Each row of a before or after table is a point. The points were changed in one or more steps. Then noise was added and the rows were shuffled. The steps act on columns, c1 being the first. Name the steps. A step turns or swaps two columns, mirrors them in a line or flattens them onto one, adds a multiple of one to another, or multiplies or shifts one. Angles are multiples of 10 degrees, from the lower column toward the higher: turns from -170 to 170, lines from 10 to 170 but not 90. Use the fewest steps. Two steps may share a column if one is a turn and the other turns, adds or multiplies; they go together, in the order done. Otherwise the lowest column goes first.

Before (8 x 2):
[[ -8 -60]
 [-51  22]
 [  1  51]
 [-33  -3]
 [-46   3]
 [ 34  38]
 [  1 -10]
 [-21  -7]]
After (8 x 2):
[[-22  13]
 [-37  20]
 [-24  13]
 [ 20 -11]
 [  8  -5]
 [-47  28]
 [  4  -2]
 [-13   7]]
Steps: flatten c1 and c2 onto the line at 150 degrees

Before (9 x 3):
[[-32  51   3]
 [ -4  14 -42]
 [ -9  19   6]
 [ 30  -6  15]
 [-39  37  17]
 [-39 -13  -7]
 [-32  -2  27]
 [ 18 -31  -6]
 [-19 -41 -24]]
After (9 x 3):
[[ 19 -41 -24]
 [-13   6 -43]
 [-60   9   3]
 [-20   6   4]
 [ 35  -6  -7]
 [ 23  20  15]
 [-15 -37  -7]
 [-19 -26  27]
 [-53  -7  17]]
Steps: turn c1 and c2 by 50 degrees

Before (12 x 4):
[[ 20  12   8  -9]
 [ -1 -60   4  -8]
 [ 26   6  -1 -20]
 [ 38   2 -16  25]
 [ 33  16   9  59]
 [ 40  -9 -21  15]
 [ 22 -14  20   4]
 [ -3 -25   2  25]
 [  1 -14 -28 -30]
 [  1 -45   3 -20]
 [ -3   1  -6   1]
 [ 16 -31 -19  22]]
After (12 x 4):
[[ 22 -37  -8  18]
 [-19 -45  16   4]
 [  7 -10  23  24]
 [ 14 -18 -20  40]
 [-30 -22 -19  -1]
 [ 24 -25  12  -2]
 [ -9 -58  24  -1]
 [-17   6  -4  21]
 [ -6  11   3  20]
 [  3   2  -6  -4]
 [ 58  16   5  32]
 [ 26  -3 -12  40]]
Steps: swap c1 and c4; turn c2 and c3 by -20 degrees

Before (10 x 6):
[[  6  -9   4  -8  17   5]
 [  6   6  -9   7  24   1]
 [  7  -3 -49 -12  18   0]
 [ 13  -3 -34  -4   5 -13]
 [ -8   6  15 -23  -1  -3]
 [ 25  -2 -11   8   6   9]
 [  5 -11   5   6   8   7]
 [  1   7   6  -8  -7  15]
 [  7 -10 -11  16   2  10]
 [ -6   7  10  -7 -10   3]]
After (10 x 6):
[[  2   6  -1  -9  21  11]
 [  6   6  -2   7  60   3]
 [ 14  -5   0  -4  13  -2]
 [ -6  -7   0   6 -24   0]
 [  6  -7   0  -9  43   9]
 [  0  -8   0   9 -16  16]
 [  5 -12   0  -2  45   5]
 [ 25   7   0  -2  16  28]
 [ -8 -24   0   5  -3  -8]
 [  7  16  -1  -8   6  16]]
Steps: add 0.7 times c1 to c6; swap c2 and c4; multiply c3 by 0; multiply c5 by 2.5

Before (13 x 8):
[[  0  13 -17  -8   2 -50 -11  52]
 [-20  -8  19  18  56   7  31   7]
 [-14 -16  15  -4  23  -6  -3 -17]
 [-18 -20 -43   0 -16 -36   8  17]
 [ 60  -9  17  27   3   4  24  -7]
 [  0  -4   7  -6 -12 -11  -1 -23]
 [-13 -25  11  22  43   3  -5  -6]
 [-14  -9  16  -4 -19  11 -11  -5]
 [-10  -7  20  27  -4 -37  13   4]
 [ 44  29 -11  10 -20   7 -12 -23]
 [-13 -20   7   4   9   6  -6 -11]
 [ 27  28  14  48  28   5  -9  -5]
 [  2  -9   5   8  -9 -12   1 -18]]
After (13 x 8):
[[ 23  28 -15  16  50   7 -22   1]
 [  0   5  -4   8 -12 -12  10  14]
 [ 12  14  45   1 -22 -37 -13 -13]
 [-24 -17 -18  48  36   5  33  -7]
 [-56  10 -28  26   0   5  -8   9]
 [ 17  39  -9  21  33   2  16  -1]
 [ 16   2 -13  -4 -22  11  11   1]
 [ 15  22  -5   4   3   6  13   8]
 [ 13   5 -17  28  -5 -36  -1  -4]
 [-45 -35   3   9  -9   7  24  16]
 [  1  -1  -7  -6 -14 -11   6  22]
 [ -4 -13  17  -8   7 -49 -11 -51]
 [ 17  24 -12  -3  16  -6   6  17]]
Steps: turn c1 and c3 by -170 degrees; mirror c2 and c5 in the line at 80 degrees; add -0.5 times c4 to c7; turn c7 and c8 by 160 degrees

Before (8 x 9):
[[  5  11  14  24  19  28  14 -14  -5]
 [-34 -22   3 -60  -6  -2 -36 -12  -2]
 [ -1  28   8  26 -14   3  11  19   2]
 [ -9 -18  -1  -8 -20  28  13   7  -1]
 [  3   3 -15  17 -30   0  20   7 -35]
 [ -6  -9  30  16 -30  15 -22 -11  -7]
 [ -9 -29  10   2 -12  -1   9  -6   1]
 [ -9 -18   5  19  16  19  14  17 -37]]
After (8 x 9):
[[ 12  -7  10   0 -14  -4  -1  -6   0]
 [ 16   1   5   5  13  20  -4  20 -35]
 [  8   4  14  -3  20  28  -9 -10  -5]
 [ 11  -5 -16   1 -28   1 -12  11 -35]
 [  3   0   1  -3  -8  -1  35 -22  -3]
 [ 17  -5   3   2 -22  28  -5   4  -1]
 [ -8  -6  27  -2 -31  13  13 -10  -7]
 [  7  -2  10   4  -9   3  -5  23   3]]
Steps: turn c1 and c7 by -140 degrees; multiply c7 by 0.7; flatten c2 and c5 onto the line at 80 degrees; flatten c4 and c8 onto the line at 80 degrees

Before (14 x 11):
[[ 12  18 -25  16   8 -11   4   7  30  16  15]
 [-17  -3  13 -22 -29 -22   3  37  14  -9 -29]
 [-21  25  20  -9 -43  18   2  33  12  -9 -28]
 [-12 -13   6   0 -16  26 -16  31  -6 -13 -14]
 [-15 -17   7 -25 -25   2  -2  35   7   7 -19]
 [ 15  -4 -30   3 -14  -4   6   9  36  57  -3]
 [ 60 -32   8   1  14   1  25  -6   5   7 -13]
 [ 11   0 -47   9  -5   1  12 -30  27  24 -19]
 [ 14 -41  15  14  -3 -17   9 -13  15   5   4]
 [  1  -4 -14  19  16  10  32 -11  38  43 -10]
 [-20   2  18 -45 -32   9  10  17  -8   0   1]
 [-22   6  31 -33  -8  -6 -20  27 -14   4 -32]
 [ 29 -36   1  22   5 -12  40   3 -35   7 -10]
 [ 40 -25  20  27 -13 -12   9 -14 -14  19  -6]]
After (14 x 11):
[[-15  -8   9 -24 -24 -25   6 -26   6  -7 -22]
 [ 11 -33   8  15  -3  18 -15  -2  15 -13 -15]
 [-21  22   7 -31  -8 -15  19 -27 -14 -31 -28]
 [ 12 -10  15  11  -7  16  19  22  24  52  -5]
 [-11   4 -13   3 -17 -42  -1 -11  -2 -11 -24]
 [ 11   9  11  16   8   4   3 -15  32  25  21]
 [-23  15  -7 -10 -44 -36  34 -14  13 -20   2]
 [ 32 -52   8  18   5   7   7  -9 -35   3  -9]
 [ 60 -39  10   4  14   6   6   4   7  -4 -16]
 [-20  -4  -9 -20 -27  -9  25 -42  14 -11 -22]
 [ 16  -7  48   1 -15  -4   4  -9  38  39  -1]
 [ 41 -22  22  26 -15  16  -2   3 -14 -16 -15]
 [  1 -27  39  19  17   1  22  17  38  21   6]
 [-22  -6   9 -42 -34 -19   4  -5  -9 -18   7]]
Steps: turn c2 and c7 by 50 degrees; turn c7 and c11 by 50 degrees; turn c3 and c10 by -80 degrees; turn c6 and c8 by 140 degrees

Before (8 x 12):
[[-23  -8  -8   7  -6 -21  16 -15   1 -11  13 -21]
 [-10   8   2   1  -9   7  10 -10  -8   3   6 -12]
 [  3  -5   4 -15 -12 -11   5   3  -1  12   7   9]
 [ 10  -7   4  -3 -12 -16  -7   4  -6  22   1  -7]
 [ -8  -3  10  13  -8   0  16   6   9  -4  23   2]
 [ 10  11   7 -14  -4   2   6  -7   1  15  14 -19]
 [  3  13   5  -3   6   0  -1  -8  -4   3  11  -2]
 [ -4  -6  -6  11  -9 -16  22  -6   5  -4  10  -3]]
After (8 x 12):
[[ 11  11  -3 -21 -55   4   8  -8  13  22  -6 -16]
 [-10   8   6   1 -37   4  10 -10   1  -4  -9  -5]
 [ -4  -6   3  18 -11  27  -6  -6  12  -8   0   5]
 [  3  -5  -8 -25  21   9  -3   1   6  14  -4  21]
 [ 10  -7 -14  -5 -24   2 -11   4  -3  29  -6   4]
 [ -8  -3  -3  20   3  14  13   6  25 -10  -4  10]
 [-23  -7  -1  10 -62  24 -14 -15  12 -27  -6 -16]
 [  3  13  -4  -5  -3  -1   3  -8   8   5  -9  -8]]
Steps: add 0.7 times c1 to c10; turn c6 and c7 by -120 degrees; turn c3 and c7 by 140 degrees; multiply c4 by 1.6; multiply c12 by 3; turn c5 and c12 by -70 degrees; mirror c9 and c11 in the line at 30 degrees

Before (14 x 14):
[[ 17 -34 -22  37  36  10 -34  40  38 -31 -15  -9  13  24]
 [ 19 -43   2  39 -17  53  34 -29   4  -2 -32  26  11  25]
 [-41  12 -18 -36   4  17  -4  40  20  25  18 -12  -3  20]
 [-23  25  52  17  17  42 -40 -27  25   4 -29 -12 -18   2]
 [ 30 -15  42  19 -31  51 -21   4   5 -12  31  35  28 -18]
 [  6  37 -20   4  -2 -11  31  13  20 -17 -29  36   9  41]
 [ 25   1  56  -3  14   5  32   8  -4 -43  28  40 -16 -32]
 [ -1  -4  13 -23 -23  23 -27 -24  35 -49  30  18  13  -9]
 [ 31  12  47  -1 -20  53  25  19  11 -44 -31  32  21 -34]
 [-43 -37  57 -15 -13  22  35  32  -6 -18  14  14  39  47]
 [-20 -19  44  10  -4   1  32  10  17   3   9 -32  15  20]
 [  3 -32  57  -2  22   5  -4 -14  43  29  -3  -2  -7  32]
 [ 29 -24   7  -1 -16  23 -34 -30 -24  -9 -39 -32 -20   8]
 [-11 -27  55 -17  51  13  14  -1 -23  30   6 -19  38  13]]
After (14 x 14):
[[-15  31  50 -37  22 -37  24  -5   8 -49  23  32  17 -29]
 [ 32  -8  54 -22 -50  -2  14  11  17  32 -18 -16  39   4]
 [ 23 -17  45   6   0  -6  29  -9  -6   3   3 -29  12  21]
 [ 32   3  56  -4 -23  -1  -3  -9 -43  33   5  -8  -7  27]
 [  5   4  20 -10  24 -13 -28  -7 -41 -48 -38  17  17  -3]
 [ -5  23  55   8 -11  -9  31  -2   7 -45 -22  36 -17 -27]
 [-16 -27  46 -25 -14 -36 -37   4 -34   1  32 -12 -14   4]
 [ 45 -37  52 -21  17 -13  36 -10  28 -12 -21  16  40  53]
 [-38  -6 -16 -10   7  13  32  -9   0  -6  28  39   8  43]
 [ 36  19 -23  17 -39 -22 -32 -24   6 -25  29  -5   7  24]
 [ 21  34   9 -31  17 -10 -31  12  -8  -9  33 -32 -16   8]
 [ 12  34  48   1  31 -59 -24  -4   0 -16 -13  30  25 -16]
 [ -3 -42 -17 -29  -4  -3  -4 -13  18  26 -38 -13   2  11]
 [ 32  33   2 -16  16 -56  35   4 -24   0  46  29   7  28]]
Steps: turn c1 and c2 by 100 degrees; turn c4 and c11 by 150 degrees; turn c4 and c6 by 150 degrees; multiply c5 by -1; turn c8 and c9 by 130 degrees; multiply c8 by 0.4; turn c10 and c14 by -10 degrees
